Each wall is flat, endless, passes through zero and stands at right angles to its row. A trip goes straight from one point to another. List the walls that it crosses, first one first.

Walls:
(1): [ 40 -21  25]
(2): [ 15  10 -90]
(3): [-42  28 -15]
Trips:
[-20  23   5] to [80 44 51] => 1, 3
[  9  25 -82] to [-12 -49 -50] => 3
[ 32  96 -22] to [ 15  45 -37] => none
[-39 -25  56] to [  9 -27  -9] => 3, 2
[ 1 23 51] to [-39  53 -51] => 3, 1, 2

Walls:
(1): [-23   0 -54 -66   4 -42  48  37  33]
(2): [-51 -11 -21 -39 -37  -9  14  18  91]
(3): [-121  -13  -25    5   58   -1   -5  -31   -4]
(4): [-18  33  24  -3  -6 -32   7   5 -19]
(5): [-13   9 -22  31 -88  47  26  31  12]
(6): [ 47  -9 -10 -10  20 -46  13 -18 -29]
Trips:
[-108   11   46  -27   45   14   48    8  -53] to [-16   2  33  62 -67 -13  29  20 -16] => 5, 1, 3
[-16   5 -10  42 -44 -60 -42  31 -42] to [  4  -2  -4 -43 -37 -31 -13  10  -9] => 1, 2
[ -1 -37 -34  60  34 -64   9  -6  38] to [ 33 -30  -3   5  38   8   2 -58  57] => 1

Walls:
(1): [-119   10  -13   51   28    2   -2  -31    6  -10  -19  110   -9   86]
(2): [-34 -23 -94 -28  11  35  31 -45 -41 -20  -1 -52 -14 -20]
(3): [  4 -78  25 -19 -78  15 -25 -15  11  27  47  55 -53  -4]
(4): [ 56  36  32 -69  41  17 -21 -38  34  44 -33  36 -21  27]
(5): [  1 -24 -36 -35  20 -22 -38  23  48 -53 -15  26  18  36]
(6): [ -4  13 -38 -16  15 -19   1  44 -26 -23  77  -7  59   5]
(7): [-34  69  30  -4  26  33 -31  10  -9 -44 -37  28 -68  59]
(8): [ 73  32 -71 -28 -11 -63  31  53  92 -17 -38   3  15  19]
Trips:
[ 17 -34 -13  20  31 -38  65  45 -48 -45  73  -8  -1  38] to [-52 -16 -29 -17 -32 -89 -84  10  10 -58 -33  22   0  70] => 1, 7, 2, 3
[-16 -48  47  80  26 -17  47 -97 -29 -26  21 -53  10  -5] to [  6 -50   8 -72 -38   6  42 -37 -43   3  79  -6 -35  -6] => 3, 1, 6
[  40   10    1    3   54  -15  -30  -30   61  -17    1 -106  -19   99] to [ 46  22 -15 -56 -30 -18 -44 -15   5 -75 -27 -10 -44 -65] => 3
[  9  18  17  56   7  63  93  20  29 -30 -63 -14  65 -38] to [ -6  19  22   6  43 -90  12  58 -16 -13  -2   5  18 -59] => 2, 6, 5
[ 54 -52 -31  19 -26 -41 -11 -27 -38   9 -25  56  52   5] to [ 21 -71  33 -79  29 -54 -58  44 -11 -28 -50  -7 -21  49] => 4, 1, 6, 7
[-84  16  -7  33  23  21 -19  -7  15  48  29  63 -53  40] to [-19  38  -1 -41  65 -45 -35  41 -41 -14 -37  87 -76  53] => 5, 3, 8
